Every row gives one point. Any point is a mix of the corners, with weights that add up to 1. It lies inside the corners' shape when no weight is negative. Is each point inside? If not, which corners have a negative weight?

Corners:
(1): [28.4  0.9  4.6]
(2): [-30.8   3.6 -33.3]
(3): [-34.4  29.7 -20.5]
(4): [ 23.4 -17.2  28.9]
Points:
[-27.7  24.2 -17.3] -> inside
[-5.9 16.2 -3.2] -> outside (2)
[19.1  1.7  0.2] -> inside
[-26.7  17.3 -20.9] -> inside
[-24.8  22.9 -22.7] -> outside (4)
[4.4 2.5 5.5] -> inside
[21.4 -6.5 13.7] -> inside
[-19.9   5.7 -23.6] -> inside
[-13.6  20.7  -8.6] -> outside (2)

Corners:
(1): [-21.5 -10.2  33.5  39.4   1.4 -11.4   9.5  23.6]
(2): [ 28.0 -35.8   8.4  15.8   5.4 -11.8  30.1 -30.4]
(3): [ 42.7  20.1 -16.9 -28.5   2.0  20.0  27.8  29.6]
(4): [  6.3  10.7  24.7 -16.5 -10.4 -11.9   0.3  -0.7]
(5): [ 35.1 -25.0  20.9   7.8 -45.5 -41.2 -19.5   1.3]
(6): [ -7.9  10.2   0.9  -7.1 -12.5  26.3  -4.4  12.9]
(7): [ 17.4  45.6  23.5   6.6   7.0  -9.7 -30.0 -23.2]
(8): [  3.0 -13.4 -20.7  15.3  15.6 -14.4  47.9  10.0]
(9): [-35.3  16.4  19.4  54.1 -17.3 -11.3  30.6   4.9]
Points:
[ 9.5  4.8  5.2  9.9  8.7 -2.6 18.0 -7.9] -> outside (5)
[ 12.6   9.9  14.8  12.2 -12.0 -16.9   4.7  -6.9] -> outside (1, 6)
[ 40.1   5.0   1.9 -13.0  -7.2   4.0   3.9  12.0] -> outside (4, 8, 9)
[  9.6 -12.0   9.9   6.3  -6.8  -6.6  18.0  -0.2] -> outside (7)
[ -2.9   1.3  12.5  19.0 -12.9  -5.9  12.8   1.2] -> inside

Corners:
(1): [-15.2  24.3  12.2  -2.3 -25.6   1.5 -28.0 -10.8  10.4 -18.1   0.0   3.2
  13.8  19.6]
(2): [  5.4  -6.7  -6.2  14.5  -6.9  -9.1   8.0   2.7  -5.6   6.9 -17.4 -16.1
  18.7 -17.3]
(3): [  3.2  -9.0  37.1  -8.6 -21.6 -17.6  -1.3  -0.2   1.2   6.0   5.1   7.4
  -0.7  -9.1]
(4): [-20.0  22.9  14.0 -14.3  -6.5  -3.5   8.9   7.3  17.1   1.2   2.9   3.6
   5.8  -6.5]
(5): [ 22.5  25.8  10.2   0.2 -24.8  -8.5  13.6   5.3  21.3  -7.1   7.9   7.8
   1.4  13.5]
(6): [-17.8  17.6   2.8   5.1  -7.4 -16.4 -13.5   3.7  -3.6 -22.9   1.2  26.0
 -21.3   4.0]
(7): [-12.0  19.9  -4.0   9.1 -22.7  -7.9 -10.0  -0.1  -1.5  -3.6  11.7  27.0
   4.7  -4.9]
(8): [  5.1  21.4 -14.1  -9.9 -21.9   2.4   2.8 -18.1  -0.8  -5.6  -4.0   4.3
   1.3 -22.2]
(9): [ -4.9   9.3  -0.5 -19.1 -19.5 -15.6  12.1  -7.9   0.6   5.1  18.2  12.4
  -6.3  10.7]
(10): [ -8.8  -1.9 -11.3  -0.5  94.9  -0.1  11.1 -24.2  10.9  10.5 -39.0  29.8
  -1.2  41.3]
(11): [ -9.5   2.1  -9.1  11.6 -16.6  -9.7  10.1 -35.3 -10.5  -7.1   5.7 -11.9
  11.1  -7.6]
(12): [ 14.4 -34.8  -2.2  -3.3  49.2  26.4  16.9   0.9  -2.5   7.5 -13.2  10.9
   9.8  -4.0]
(13): [-12.5   2.6  -2.8  14.7  -4.5 -11.7  -7.2  -3.1  20.4   4.1  -0.8  15.6
  -8.7  -2.9]
(14): [-13.6  17.8   1.8  14.0 -25.0   9.0  20.3 -20.5 -15.3  13.8  -5.1   0.1
  -2.3 -10.8]
(15): [ 12.7 -27.9   0.1   3.3   8.1   0.5   9.1   2.5   5.9 -11.7 -24.0  26.5
  -1.9  -8.2]
Points:
[-3.0 13.0 -3.7  3.9 -5.3 -8.2 12.9 -5.3  3.8  2.1  4.1  3.8  1.3  3.8] -> outside (1, 3, 8, 15)
[ -2.1   3.7   3.3   4.4  -3.3 -15.7  -2.7  -9.1   4.9  -5.7  -2.1  13.3
  -0.7  10.9] -> outside (4, 8, 12, 14)
[-5.1  7.3  2.9  0.5  0.4 -6.1  1.2 -8.1  4.5 -4.4 -2.0 15.1 -2.3  5.0] -> outside (2)
[-3.2 -4.5  0.8  1.0 10.1 -3.2  7.4 -5.5  1.0  2.2 -9.3 13.9 -0.4 -3.3] -> outside (1, 5)
[-9.0  8.4  0.9  6.1 -2.7 -7.3  0.8 -7.4  2.4 -0.2 -1.0  8.7  1.9  2.2] -> outside (8, 15)
[-1.7  3.6  1.8  1.5 -4.1 -4.1 -0.5 -7.7  3.5 -4.5 -3.3 17.7 -2.0  0.2] -> outside (2, 4)

Corners:
(1): [ 26.4   1.9  26.0 -12.5  -0.1  -1.7  -7.4   7.9   7.6 -15.3  17.6  -7.5
  -3.9  -7.1 -34.7  54.2  47.6  28.1 -15.3  -0.1]
(2): [  3.4  10.0  -1.5   7.2   7.7 -15.6   1.3   7.4   2.8  -1.1  18.6  -2.8
 -15.2   0.1   6.3 -10.5 -19.2  -4.9  -9.3  25.7]
(3): [ 26.2   8.8   7.2   9.1  13.7  10.6  13.7  -8.6  -3.2  -8.6   5.6 -24.7
   4.2  -4.0  23.9   6.0  20.3  15.5  -0.3 -12.9]
(4): [ 19.6  -9.0   1.2  12.3  16.2 -13.2   7.6  -0.1  10.1   0.9  -8.3   8.7
  17.4 -19.2  19.7   8.2  11.2   3.7   5.9   1.6]
(5): [ -6.0  -2.1  -6.6   6.3  -6.0  28.8 -14.0  21.5  14.7   0.2 -37.1 -18.4
 -19.2 -17.2  -0.1  -4.7   0.7  13.5  -8.7  -8.9]
(6): [ 15.9   0.3 -12.1   7.4   0.3   5.5   7.7  24.3  -1.6 -18.6 -19.4 -15.2
 -14.4  -2.2  27.9  -1.5  -1.8   2.5  42.2   2.3]
(7): [  2.0  -2.4  41.0  16.0 -14.4 -22.5  -7.1   1.2  14.9  -7.6  -2.3  12.9
  17.7  -6.7  12.1  -8.4 -16.5   3.9 -20.2  21.5]
(8): [ 17.8 -14.2  -1.0 -16.7  -4.3   0.9  -5.3  12.3   0.3   4.2 -27.4  -2.7
  -6.7  22.4   9.5  14.1  27.6  13.1   4.7  29.5]
(9): [ -4.8  14.5 -17.1   0.7  -3.0 -16.3  45.5  -8.3  -4.5 -12.2  -2.7 -17.0
 -34.4   8.5 -13.6 -15.1  -2.0   5.5   4.5  -6.3]
(10): [ -7.6  -4.3   2.4   3.6 -16.0   3.1  -6.9  -9.4  -7.6  -9.3 -12.2 -16.9
 -11.7  -1.7 -27.5 -18.4  -0.2 -14.4  -8.3 -13.7]
(11): [ 14.8  -6.7 -14.6 -54.0  -4.2 -12.8  17.9  17.5  -1.9 -22.3 -17.0 -15.5
 -12.1  -4.1  -2.9  10.6   4.9   1.6   4.8  20.7]
(12): [  2.4  10.8   4.7  -3.2  -7.1  -0.1  -3.1  -1.7   6.9 -12.9  -2.4  12.3
 -12.8  -2.6   9.2  -7.0  -3.9  -1.9 -11.6 -17.3]
(13): [  7.8 -11.2  29.2  13.3  -4.4   0.4 -13.6 -12.7  17.0  14.4   8.7  -6.5
 -12.2  -3.5   0.3  -4.4   4.6  14.3  14.9   7.8]
(14): [ 14.7   5.7 -10.9   2.9  17.5  -6.3  25.4   8.6  13.4  -6.2   8.1 -11.8
 -21.8  14.6  13.9 -16.6  -3.6 -29.7 -11.0  -4.7]
(15): [-36.2  47.3   4.0  -6.1  14.3  -9.7  -3.2 -14.1  15.9  -7.1  -0.3  -6.0
 -20.8 -10.7 -28.0  -0.1   1.9  -6.3 -24.3 -17.2]
(16): [ -3.4  -9.3   1.0   2.1   6.1   8.6  -3.3  -8.0  -2.4 -16.6  -5.1  -6.2
   3.4   5.1   8.7   5.1 -10.6 -18.6 -15.7   5.8]
(17): [ 13.5  29.6 -28.6 -12.7  62.1 -12.6  35.7  24.7 -31.6  16.2 -37.0  33.2
   5.7  18.6  30.0   1.5  -6.1  -7.0   1.0  -8.5]
(18): [ 21.8   5.8   7.5   3.0 -10.8  -0.8  -5.5  18.7  -6.5  23.4  -0.6 -14.3
  -6.9  -7.5   7.4  47.5  20.5  14.2  13.4  -0.8]
(19): [  6.4   4.7  -4.8 -11.8  -3.4  38.7  -0.6  -0.8  -6.9 -15.0  -4.8   2.5
  36.8  -1.7 -19.0  -3.7  -9.2  -1.7 -10.8  -1.2]
(20): [-94.9  -1.9   6.4  -3.7  -3.9  -7.7 -11.5  -0.4 -15.3  16.0  -1.8  -6.7
  23.6  -4.5   4.9 -23.6   1.8 -21.2   7.2 -14.4]
(21): [ 13.3  -5.6   0.9  -2.6   4.2 -12.8 -16.7  12.3   4.6 -14.7   0.8 -18.2
   0.0  22.7  21.7   6.4  -8.4  14.1  -6.6  -4.8]
Points:
[-0.6  1.3  3.4 -2.1  0.6 -0.5  0.0  4.0  0.0 -2.5 -7.1 -7.8 -1.5  0.0
  3.0  6.8  6.8  2.4 -1.1 -3.2] -> outside (2)
[  6.2  -1.0   1.9 -16.1  -3.9  -1.1   3.0  11.4  -4.2  -6.3 -12.1  -8.4
  -1.3   8.7  -6.7  10.4  17.4   7.2 -10.4  -2.4] -> outside (2, 4, 6, 13, 15, 16)
[ 5.3  6.9  7.8 -1.8  5.1 -5.0  9.4  0.7  0.4 -8.8 -1.5 -2.8  0.2 -4.1
  2.0  5.0  5.1 -0.7  0.5 -2.8] -> outside (2, 5, 8, 21)
[ 5.4  9.4 -4.3 -7.1  8.6 -1.7  7.6  7.7 -2.6 -5.4 -5.5 -4.3 -5.7 -0.1
  0.0  6.4  8.7  3.1 -2.8 -4.2] -> outside (7, 13, 16)
[-3.6  3.3  1.2 -5.5  0.8 -3.1  0.3  6.4  1.7 -4.1 -7.4 -5.0 -4.9 -0.7
 -0.8  4.1  2.0 -0.7 -3.8  1.2] -> outside (3)
[  0.1   4.7   3.0  -1.8   0.4  -7.0   0.6   5.1   4.2  -3.3  -5.5  -1.7
 -11.5   0.7   4.4   0.8   1.1  -0.3  -2.9  -0.1] -> outside (3, 19)
